Rows are points. The last column is the point's height on a tilted bowl or saddle (a function of degree 2), plus a little noise. Count its main directions that bend up, bend down and stay straight.
(in the rows, 128 means zero)

Points (10 x 3):
[[155 161 104]
 [161 168  99]
 [160 117 106]
 [ 57  70  49]
 [117 143 122]
 [137 186 160]
 [144 129 110]
 [105 145 119]
 [ 90  51 179]
 [203  97  63]]
Directions: 1 up, 1 down, 0 straight

Points (11 x 3):
[[111 242  69]
 [155  99  96]
 [129 119  98]
 [111 171  88]
 [ 91 135  93]
 [ 86 222  66]
 [150 101  97]
 [137 152  95]
 [125 196  85]
 [146 139  95]
 [119 129  97]]
Directions: 0 up, 1 down, 1 straight

Points (16 x 4):
[[ 50  87 137  43]
 [117  72 146  55]
 [165 184 199  81]
 [118 136 164 125]
 [138 112 169  95]
 [127  74  92 104]
 [ 88 134 170 145]
 [135 104 172  85]
 [185 162  91 145]
 [109 141 204 135]
 [193 172 137 108]
 [218 158  90 192]
 [186 179  97 108]
 [136 153  75  98]
 [161 130 100 153]
 [120 132  71  94]]
Directions: 1 up, 2 down, 0 straight

Points (17 x 4):
[[109 167 164 151]
 [200 149  92 174]
 [103 223 124 168]
 [ 84  77  57 177]
 [190  87 129 158]
 [142 101  93 149]
 [141 131 127 147]
 [141 110 229 231]
 [104 114 137 148]
 [ 84 143 171 157]
 [ 61 132 111 148]
 [116 186 161 156]
 [155 138 117 151]
 [187 118 116 155]
 [181 145 178 187]
 [176 133  96 154]
 [152 111  43 162]]
Directions: 2 up, 0 down, 1 straight

Points (21 x 5):
[[127 143 143  45 165]
 [126 106 105 114 140]
 [162 200 154 178 156]
 [133 161 143 110 142]
 [ 69 145 184 135 183]
 [ 98 120 103 183 155]
 [134 140 109 114 139]
 [142 124 202 151 156]
 [ 86 147 152 190 167]
 [136 158 141  96 143]
 [178 136 110 112 132]
 [ 91  80  98 143 160]
 [116 158 113 111 149]
 [ 81 198 135 145 178]
 [148 167  74 211 159]
 [148 198 167 161 155]
 [185  95  79 176 146]
 [101 112 128 151 148]
 [ 95 156  44 134 181]
 [109  75 238 225 225]
 [ 48  81 116  84 212]]
Directions: 4 up, 0 down, 0 straight

Points (39 x 7):
[[148  94 108 107 181 207  98]
 [102  78 148  68 115 157 121]
 [175 192 103 137 208 213   7]
 [116 112 190 148  68 177 152]
 [ 98  82 118 107  72 149 130]
 [ 92 172 158 233 160 136  56]
 [ 38  99  88  65 147 133  88]
 [238 166 199 109 172 134  69]
 [148 165 115 190 156 168  94]
 [226 127 220 134  81 112 129]
 [166 123 173  89  99 187 123]
 [142  98  61  86  98 175 106]
 [166 151 100  74 139 108  89]
 [137 148  28 171  55 131  74]
 [129  56 174  56  73 170  99]
 [ 80  85 108 141 100 110  98]
 [168 122 106 168 165 141 100]
 [156 141 131 117  79  28  79]
 [172 147 140 177 133 102 119]
 [140 126  90  80 120 121 103]
 [197 120 138 128  91 143 138]
 [152 102  73 165  83  84  84]
 [102 169 113 153 165 106  68]
 [ 72 154 128 135 129 143 107]
 [126 178 157 179 155 180  96]
 [199 109  93 194 158 150  81]
 [181 140 107  81 117 191 103]
 [ 85  85 226 121 133 109  80]
 [163 176  91 122  93 102  92]
 [169 152 126  93 150 113 102]
 [153 159  67  99 133  68  53]
 [172  80 127 144  86  46  92]
 [129 173 197 195 115 143 116]
 [177 132 104 183 149 159 103]
 [ 98 141  88 186 122 124  91]
 [169 105 137 153 139 156 128]
 [171  46 175 180 116 130 105]
 [142 132 128  95 108 130 125]
 [118  91 116 100  99 116 117]]
Directions: 0 up, 4 down, 2 straight
